Each row of a before or after table is a point. The points were changed in one or more steps. Then noise was added and the rows were shuffled. The steps act on how far a point lies along the listed directions, d1 being the first. Write out the steps. A step turns or swaps two directions, mirrors them in a line or flattens them onto one, adds a multiple of one to another, or multiplies one. Angles are multiples of 10 degrees, from the lower direction toward the higher: turns from -170 to 170, lines from 10 to 170 but not 90. Use the fewest steps. Two steps may share a direction if one is a turn and the other turns, adds or multiplies; they go together, in the order done. Otherwise the lowest direction goes first.

Directions:
(1): [-28 -48]
(2): [-48  28]
Before, 9 rows:
[[-23  -3]
 [-29  21]
 [ -5  39]
 [-67 -20]
 [ 19   1]
 [-30  60]
 [-22 -35]
 [-21  72]
 [-45 -70]]
After, 9 rows:
[[-12 -38]
 [-35 -16]
 [ 84 -21]
 [-14  19]
 [-62 -44]
 [-45 -51]
 [ 38  -7]
 [ 39 -56]
 [  9 -24]]
Steps: turn d1 and d2 by -110 degrees

Directions:
(1): [-69  -1 -44  -4  45  21]
(2): [ 53 -42 -20  -9  34  55]
Before, 10 rows:
[[-12  26   7 -17  -6 -35]
 [ 91 -60  -5 -23  25  59]
 [ 30   1 -13   2  -2  -3]
 [ 28   9  22  15 -16   8]
 [ 95 -33  19 -10   0  38]
 [-66  18 -48  -7  18  12]
 [ 45  -1  50  -3 -11 -13]
 [ 28 -10   8  12   4  11]
 [ 69 -10  17  -7  -2  17]
 [-65  45  -6  -1   2 -36]]
After, 10 rows:
[[-55  24  20  -2   9 -30]
 [ -6  14  15  15 -12 -18]
 [-10   0 -23 -21  33   5]
 [  7  38  63  -2 -76 -74]
 [ 17 -20 -37 -14  55  49]
 [-29  48  43   6 -54 -63]
 [-25  42  22   3 -26 -43]
 [ 66 -21 -22 -12   7  48]
 [-30  27   6  15  -4  -2]
 [  1  19 -12   4 -11 -20]]
Steps: turn d1 and d2 by 120 degrees

Directions:
(1): [  2  25  21  -9 -13  34 -95   8   6  22 -14]
(2): [ 13   8   2  -8 -41 -49 -19  15 -70  -5  47]
(3): [ 55  29  34   1 -44  34  43  28 -13  12 -34]
(4): [-18  43 -23 -19 -51   5   7 -78   7 -18  -8]
Before, 11 rows:
[[ 52  24  30   2 -33  39  77  10  -5  12 -29]
 [-15  23   1 -22 -24  16 -21 -32   3  -2 -13]
 [ -5   2 -22  -9 -18 -25 -37  -1 -16 -12  32]
 [ -1  21 -12  -2  -1  10  65 -42  30  -1 -24]
 [ -7 -27  -5  -6  32 -10  32   7  26  -2  16]
 [ 17  27  -5  16 -13   9  45  -1  -2  -8 -12]
 [-11   7 -22  18  25  30  14 -18  35   8 -17]
 [  5  10  17   4 -37 -23  69  -6 -31 -29  30]
 [-22 -13 -18  12  28 -33  39  -4  -1 -24   3]
 [ 37  -1  24  10 -18  22 -20   4  15   9  -1]
 [-13 -15 -13  -6   5 -20 -38  15 -15   2   9]]
After (11 x 11):
[[-14   8   5   1 -28 -25  70 -28 -20 -35  32]
 [ 39  -1  23  10 -21  24  -2   2  16   6  -3]
 [-22   6 -20 -10  -7   5 -33 -22  11  -2 -15]
 [ -7  17 -23 -13 -27  -7 -37 -26   6 -13  14]
 [-13 -28 -10  -8  37  -9  19  -1  30  -2  18]
 [  8   5  18 -14 -18  -7 -28  22 -37   7  11]
 [ 18  12  -3  21  -2 -12  43  21 -18  -6   7]
 [-32 -15 -22  12  32 -35  20  -8   4 -22   4]
 [  8 -14  -5  25  38   0  -3  41  -9  19  15]
 [ 21 -19   2  10  23 -40  42  40 -29   9  29]
 [ 50   4  24   9 -18  11  97  25 -19   8  -5]]
Steps: turn d1 and d3 by 20 degrees; mirror d2 and d4 in the line at 40 degrees
